Each row of a before or after table is a point. The points were changed in one or more steps. Then noise was added and the rows were shuffled. The steps act on columns, c1 being the first. Name the steps. A step turns or swaps two columns, mirrors them in a line or flattens them onto one, adds a multiple of one to another, or multiplies or shifts one. Angles are multiples of 10 degrees, from the lower column toward the higher: turns from -170 to 170, lines from 10 to 170 but not 90. Use the fewest steps. Two steps may share a column if one is a turn and the other turns, adds or multiplies; they go together, in the order done. Otherwise the lowest column goes first.

Before (14 x 3):
| -.04 | -.13 | -.24 |
| -.25 | -.07 | -.20 |
| -.20 | -.22 | -.11 |
|  .32 | -.01 | -.13 |
|  .07 | -.22 |  .06 |
| -.09 |  .32 | -.34 |
| -.19 |  .05 |  .02 |
| -.21 | -.03 |  .10 |
|  .26 |  .22 |  .10 |
| -.02 |  .15 |  .19 |
| -.14 |  .13 |  .11 |
| -.10 |  .27 |  .22 |
|  .02 |  .01 | -.22 |
| -.03 |  .08 | -.10 |
After (14 x 3):
|  .35 | -.17 | -.85 |
| -.04 | -.04 | -.55 |
| -.46 | -.51 |  .25 |
|  .11 | -.11 |  .47 |
|  .43 |  .19 |  .06 |
|  .01 |  .16 | -.60 |
|  .45 |  .28 |  .25 |
|  .36 |  .06 |  .28 |
|  .10 | -.04 | -.26 |
|  .32 |  .44 | -.28 |
|  .50 |  .37 | -.50 |
| -.27 |  .09 |  .15 |
| -.70 | -.40 | -.33 |
|  .34 | -.11 |  .55 |
Steps: multiply c1 by 2.5; turn c1 and c2 by -150 degrees; multiply c3 by 2.5

Before (14 x 6):
| -.10 | -.19 |  .62 |  .18 |  .33 | -.14 |
| -.01 | -.17 |  .63 |  .07 |  .32 | -.25 |
| -.03 |  .28 |  .03 | -.22 |  .08 |  .06 |
| -.12 | -.13 | -.21 |  .19 | -.29 |  .06 |
|  .09 |  .16 | -.01 | -.19 | -.03 | -.21 |
| -.13 |  .14 |  .16 |  .03 |  .12 |  .07 |
| -.09 |  .16 |  .00 | -.13 |  .23 | -.10 |
|  .13 |  .28 | -.07 |  .12 |  .12 | -.06 |
|  .14 | -.06 | -.04 | -.25 |  .33 |  .14 |
| -.01 |  .32 |  .20 | -.29 | -.02 |  .08 |
|  .22 | -.22 |  .72 |  .02 |  .18 | -.27 |
| -.08 | -.21 | -.35 |  .03 | -.23 | -.18 |
| -.17 |  .01 | -.38 |  .19 | -.19 | -.05 |
|  .30 |  .27 |  .01 | -.18 |  .10 |  .12 |
After (14 x 6):
|  .09 |  .03 |  .03 | -.08 |  .31 |  .39 |
| -.21 | -.01 |  .03 | -.06 |  .28 |  .19 |
|  .22 |  .00 | -.11 | -.02 |  .29 | -.02 |
|  .03 |  .19 | -.27 |  .18 | -.22 | -.17 |
| -.05 |  .05 | -.01 | -.32 |  .12 |  .07 |
| -.20 |  .09 |  .25 | -.03 |  .28 |  .19 |
| -.13 | -.06 |  .19 |  .10 |  .22 | -.04 |
|  .21 | -.27 |  .99 | -.31 | -.16 | -.01 |
|  .03 | -.36 |  .85 | -.22 | -.06 | -.20 |
| -.01 | -.34 | -.04 | -.03 |  .09 |  .32 |
| -.16 | -.20 |  .03 | -.10 |  .27 | -.02 |
|  .01 |  .15 | -.43 | -.10 | -.29 | -.14 |
|  .05 | -.39 |  .80 |  .02 | -.08 | -.23 |
|  .06 |  .13 | -.49 |  .06 | -.05 | -.22 |
Steps: turn c1 and c4 by -40 degrees; turn c4 and c6 by -60 degrees; turn c2 and c5 by 70 degrees; multiply c3 by 1.3
